Rows are points. To make a cloud, some directions were put in groups of two or more. Within a group, all points are equally far from the middle, so they leave a hole (a ring in 2 directions, a hollow ball in 3). The other directions are filled evenly. Then the cloud was stretched, turned, moved and blurred a little. Count the holes, and give their numbers of directions, smallest first.

Cloud (14 x 2):
0.062; 0.057
-0.038; -0.004
0.043; -0.035
0.033; -0.039
0.024; -0.041
0.065; 0.051
-0.038; 0.038
0.029; 0.075
0.073; 0.038
-0.002; -0.039
0.045; -0.034
-0.034; -0.013
0.069; -0.010
-0.017; -0.030
Holes: 1 (2)

Cloud, 22 rows:
-0.037; -0.041; -0.038
0.026; 0.023; -0.062
0.004; 0.067; -0.016
0.070; 0.038; -0.006
-0.056; 0.021; 0.032
0.044; -0.071; -0.012
-0.026; 0.041; 0.050
-0.055; 0.010; -0.034
0.007; 0.039; -0.055
0.005; 0.054; -0.037
0.086; 0.008; 0.014
-0.026; -0.058; -0.016
-0.020; 0.057; 0.037
0.057; -0.036; -0.054
0.081; -0.022; 0.022
0.016; -0.073; -0.011
0.053; 0.044; 0.037
0.086; -0.020; -0.020
0.003; 0.035; -0.056
0.012; 0.066; -0.017
-0.055; 0.025; 0.028
0.024; 0.046; 0.050
Holes: 1 (3)

Cloud, 19 rows:
-0.039; 0.056; 0.028
-0.004; 0.044; 0.036
0.031; -0.035; 0.000
-0.074; 0.029; -0.010
0.047; -0.018; -0.017
-0.006; -0.077; 0.018
-0.051; -0.052; -0.029
0.008; 0.077; 0.000
-0.063; 0.046; -0.015
-0.084; 0.027; 0.023
-0.001; 0.074; 0.005
-0.029; 0.080; -0.024
-0.052; -0.010; -0.049
-0.010; -0.075; -0.001
-0.032; 0.070; 0.006
0.057; 0.044; -0.013
-0.054; 0.055; 0.012
-0.045; 0.026; -0.064
0.019; 0.049; 0.018
Holes: 1 (2)

Cloud (32 x 4):
-0.042; -0.005; 0.037; -0.063
0.019; 0.016; -0.077; 0.000
0.016; -0.056; -0.034; -0.017
-0.032; 0.053; 0.039; 0.033
0.026; 0.019; -0.022; -0.117
-0.032; 0.032; 0.043; -0.006
-0.045; 0.011; -0.020; -0.014
0.046; 0.062; -0.009; -0.054
0.048; -0.001; -0.061; -0.081
0.000; -0.045; -0.066; -0.046
0.006; -0.044; 0.011; 0.003
-0.045; -0.035; -0.008; -0.031
0.006; 0.079; -0.015; -0.030
0.006; -0.075; -0.003; -0.038
0.017; 0.018; -0.072; 0.032
-0.013; -0.012; -0.067; -0.036
0.069; 0.005; -0.039; -0.065
-0.020; 0.035; 0.010; -0.076
-0.009; -0.008; -0.058; -0.103
-0.016; 0.011; -0.064; -0.016
-0.022; -0.028; -0.063; -0.070
0.016; 0.039; 0.034; -0.078
0.069; 0.006; -0.027; 0.016
0.012; 0.058; -0.029; -0.058
0.004; 0.041; -0.057; -0.044
0.055; 0.072; 0.013; -0.028
0.018; -0.051; -0.029; -0.009
0.042; -0.025; -0.060; -0.019
0.040; 0.056; 0.039; -0.039
-0.031; 0.026; 0.037; -0.048
-0.013; 0.023; 0.056; 0.022
0.014; 0.034; 0.002; -0.101
Holes: 1 (3)
